Rows are points. Examples show where two turns around zero, p and q, send a point. Write where each new point lands after one turn and then the other. Backwards means that the second turn is done in reverse. Each puzzle has new turns, and all numbers are rounded.
In the rows, zero is written as 128.

Turn p:
[125 107 136] => [136 123 107]
[ 98 125 111] => [110  98 127]
[118 120  95] => [ 95 119 121]
[137 194 170] => [171 140 193]
[162  93 128] => [129 160  91]
Turn q:
[116 177  94] => [ 92  89 157]
[136 125 104] => [115 113 112]
[142  94 185] => [163 186 119]
[134 146 106] => [104 112 130]
[112  97 151] => [167 140 121]
Where do these land?
q, then p: [108 102 169] => [136 175 149]
p, then q: [115 166 123] => [153 158 139]
q, then p: [112 136  87] => [124 115  86]
q, then p backwards: [177 107 133] => [164  93 110]

Turn p:
[110 147 123 115 120  90] => [102 159 135 154 131 125]
[117 111 154 105 102 196] => [177 135 143  79 133 171]
[129 144  88 130 130 112] => [ 98 118 145 141 148 112]
[147  65 138 152 118 123] => [121  88  95 123  95 164]
[149 146 135 135 144  82] => [104 140  98 150 123  95]
[131 162 110 107 162 113] => [111 145 147 128 132  79]
[141  67 134 137 132 119] => [115  97 108 119  85 153]
[148 179 112 131 124 106] => [109 143 118 143 169  94]
[ 81 131 158 140 120 211] => [216 127 164 115 136 159]
Turn q:
[ 95 119 151 172 120 118] => [ 86 130 146  98 157 131]
[ 83 111 141 119 146 128] => [114 163 122 117 151 100]
[129 172 143  86 104 110] => [100 133 100 176  98 134]
[106 135 118 103 176 100] => [133 129  83 132 145  84]
[107 108 167 135 143 160] => [128 167 144 127 170 137]
[157  84  98 137 100 165] => [170 131 180 106 100 140]
[169  86 123 140 125 131] => [161 105 173 128 131 124]
[132 166 123 108 152  88] => [118 101  79 151 127 110]
[174 171  90 152  86 152] => [142  93 126 117  76 192]
Where do these land?
p, then q backwards: [100 153 118 172  74 136] => [169 139 185 133 157 149]
q, then p: [144 138 155 165 164 147] => [147 102 144  97 103  94]
p, then q: [108 146 107 103 130 136] => [109 135 116 153 154 133]
q, then p backwards: [127  89 159 113  91  74] => [105 144  70 126 170  95]
q, then p: [128 113 141 144 123 158] => [155 143 123 110 129 111]
q, then p: [178 157 110  70 163 149] => [105  59  92 122 174 120]
q, then p: [139 122  90 114 148 105] => [ 82 119 109 125 123 139]
q, then p: [ 95  99 167 135 112  78] => [138 160 140 183  84 127]
p, then q: [133 136 105 136 148 168] => [138 120 148 159 148 101]

Turn p:
[157 123 133  99 112 146 161 103  98] => [122 164 128 103 123 153 116 174 139]
[114  96 138 117 125 146 149 146  82] => [109 174 146 140 126 138 131 146  93]
[172  73 135 123 137 105 102 119 117] => [139 139 121 156 170 187 139 128 139]
[ 91 169  78  93 140 147 102  96  78] => [ 76 131  56  86 126 109 123 137  91]
[131  99 152 161  82  89 104 129 149] => [149 116 155 135 114 172 159  79 144]
[ 91 166 158 172 133  83 170 103 172] => [157 124 137 128  84  68 173 104 183]
[ 96 156 121 133 151 176 131 136 169] => [130  90 121 146  96  79  98 141 113]
[155 165 105 181 135 150 138 149 151] => [188 113 134 110 132  93  91 114 121]
[116  90 125  95 128 105 126 161 156] => [105  97 164 154 151 139 157 139 121]
[157 144 134 106 137 133  96 138 109] => [105 131 117 123 158 142  92 118 135]
Turn q:
[ 80 164 131 132 111 114 165 146  96] => [160  97 117 142 149  91 137 179 127]
[ 85 127 126 173 114  87 140 107 132] => [103 100 132 105 123 124 132 190 150]
[177 137 105  96 110 164  85 172 169] => [144 154 130  90 127 125 152  49  84]
[ 57 115 149 144 128 130 140 115 125] => [102  88 136 136 169 114 123 160 159]
[169 125 151 126 149  99 100 128 141] => [127 145 120 105  93 139  86 107 130]
[157 129 102 119 192 122 101 112 141] => [137 172 180 123 105 145 100 108 140]
[115 115 132 157 113 145 139 124  62] => [128 131 101 159 165 157 129 174 114]
[154 136 142  89 121 151  84 180 167] => [146 132 119  90 139 110 119  49 102]
[118  89 105 151 137 107 179 116 112] => [135 108 134 149 113 169 153 166 164]
[171 145 158  85 115 174 129 167 169] => [141 112 114 136 118 106 130  42  87]
[120 109 113 104 124  97 131  83 114] => [113 159 118 139 115 123 140 147 176]
[132 145 123 159 121 146 144  85 108] => [ 98 137 136 161 120 131 136 165 104]
Where do these land?
q, then p backwards: [117 176 105 128 113 127  99 118  84] => [131 123 106 129 164 143 176 137  88]
q, then p: [167 104 115 174 164 130 137 124 110] => [127 138 137 132  95 141  67 122  99]
q, then p: [100 122 135 123  94 123 111 125 198] => [ 89 119 130 141 113 132 190 162 144]
p, then q: [116 123 109 114 135 155 152  45  98] => [186 133 132 106 139 110 197 127  99]
q, then p: [182  80 132 150 132 165 140 115 101] => [155 143 101 120  80 117  88 134  80]
p, then q: [132 161 163 118 112  94 133 143 145] => [ 91 104 131 121 112 100 116 109 157]
q, then p: [170 121 127 172 164 178 166 167 108] => [159 189 113 147 113 166  74 129  96]
p, then q: [119 122 120 117 130  99 129 148 177] => [116  92 121 136 115 161 117 120 160]
q, then p: [ 98 130 117  84  90  91 127 152 154] => [130  99 141 112 158 131 171 170 164]
q, then p: [132 140 126  98 159 152 102 101  96] => [138 128  99 123 126  95 108  83 152]
p, then q backwards: [ 75 131 157 129 116  94 112 170 137] => [130 131 123 108 130 175 139 101 188]

Turn p:
[138 120  99 113 141  84 110 141 143 147 160 139] => [127 126  88 126 155 127 132 150 125 175 112 114]
[164 155 103 149 143 162 131 159  93  97 160  84] => [155 191 101 107 141 151  85  91 122 101 132 123]
[ 72 159 155 128  87 110 128 163 149 169 109 106] => [136 102 176 108 119 137 171 112 111 155 159  70]
[106  90 120 165 129 117 129 124  95 117  92 172] => [131  93 111 133  65  99 114 122 152 138 135 153]
[145  99 142 116 123 179 170  98  94 148 167  79] => [113 113 122 103 167 170 103 114  92  73 158 172]
[156  79 128 119 163 138 173 124 189 135 162 163] => [129  94  96 109 164 134 131 201 161  90  97 138]
[154 125  88 155 145 113  98 137 122  98  85  79] => [130 181 105 125 135  94 137  78 171 141 147 141]
[146 152 118 104 136 136  87 172  95 128  86 161] => [165 141 109 164 101  93 145  90 103 132  90 112]
[100 160 169 178 145 153  82 110 123 151  97 159] => [154  95 192 159 100 137 113  88 160 147  97 131]
[159 153 172 138 101 110 112 128 133  99 110 101] => [145 181 165 132 116 143 164 127 129 137 139 150]
[137 110  97 112  98 117 170  98 173 154 148 145] => [108  98 106 149 161 136 136 189 135 118 164 115]
[ 76 163 152  90 146 104 153  99 122 121 144 140] => [ 96 119 180 116 129 104 100 162  86 144 116 115]
[113  99 121  96 108 140 122 111 133 102 144 139] => [ 76 126 111 137 113 139 135 143 117 113 118 131]
Turn q:
[151  83 163 162  93 157 144 148 161 139 148 141] => [186 119 123 119 163  97 120  94 138 112 103  89]
[138 160 104 136 164 135 164 101 128 116 135 175] => [107 160 121 132 155 156 128  84 123 127 138 177]
[106 152 154 122  83 174 129  79 161 160 156 115] => [128 141 130 148 126 103 149 105 166 176  55 115]
[104 149 137 149 151 144  88  88 108 154 106 112] => [ 86 121 125 114 100 135 120 117 105 186 116 112]
[ 95 149 147 127  79 110 101 152 154  92 128 110] => [133 125 121 148 133 108  99 194 131 121  83 124]
[141 122 138 138 107 146 168 144  79 121 177 167] => [158 158  90 127 182 109 144 117 155 140 169 132]
[117 146 129 126 158 123 109 142  95 147 102 177] => [102 101 116 147 151 163 117 122 106 154 166 131]
[133 161 132 152 126 142 133 163 108 127  95 108] => [104 103 108 133 126  82 109 130 106 128 143 141]
[130  80  77 102 116 112  88 147 138  83 125  97] => [176 114 140 102  74 151 112 181 138 100 133 145]
[ 83 106 101 103 173 101 169 160  97 113 144 130] => [144 175 129 168 108 147 139 146 103 109 194 137]
[129 125 169 129 169  83 113  76 162 104 136 105] => [ 90 172 184  97 128 153 118 139 115 114  96  98]
[174 120  97 107 136 115  91 164 153 160 130 114] => [150  66 164 110 121 135 163 140 112 111 130 146]
[120 147 147 164 127  81 145  78 151 173 113 112] => [ 73 142 115 122 125 136 163 107  99 112  79  90]
[171  92  95  74 111 169 151 151  97 105  96 129] => [155  94 126 127  99 117 114 113 195 101 187 156]
Where do these land?
p, then q: [102 113 133 162 156 103 121 127  92 117  88 193] => [141  77  94 116 141 158 146 148 144  91  92  84]
p, then q: [123 132 115  88 110 166  97 135 148 169 121 119] => [118 176 119 107  86 114 112  95 113 124 143 117]
q, then p: [ 97 122 105  72 106 174 144 136 155 117 143 118] => [175 129 139 157 116 156 156 160 177 134 145 131]
p, then q backwards: [200 152 152 181 103  88 108 163 138  75 147 149] => [ 65  90  81 100 111 134 126  93 118  89 200 124]
q, then p: [ 70 147 122 120 158 163 111 145 143 140 142 104] => [183 100 139 144 108 153 131 111 117 159 158 145]
q, then p: [ 95 124 133 115 103 138 112 124 121 141 175 121] => [180 121 127 124 157 123 143 128 133 123 153 114]
p, then q: [110 106 171 155 135 114 145 121 112 123  75 122] => [136 137 130 141 174 152 139 135 171 101 114  94]
q, then p: [ 99  92 154 149 155 102 145 101  81 150  80 147] => [ 73 142 133 117 156 168  88  80 118 126 158 109]
q, then p: [120 160  94  86 105 114 159 124 158 160 139 105] => [151 117 144 119  82 111 124 170 159 105 168 120]
q, then p backwards: [198 165 155 128 130 110 134 152 100  98 151 141] => [136 107 124 115 162 114 178  92 160 142 122  71]
q, then p: [103  95  67  75 118 130 142 146 134 165 126  74] => [153 140 110 129  90 175 150 177 133 101 197 132]
q, then p: [179 149 122 138 127 111 106  97 125  81 132 113] => [103 123 136 136 117  97 157 142  96 120  79  96]
q, then p: [202 121 148 133 151 105 121 118 175 102 163 132] => [120 150 169 117 129  90 146 147  99  97  65 159]
p, then q backwards: [138 129 102 144 126 176 140 132 136 142 153 123] => [134  99 136 131 115 110 140 132 134 113 102 171]
p, then q backwards: [ 83 114 148 174 137 127 133 101 103 139  87 157] => [151 126 113  89 136 184 107 141 135 130  86  97]
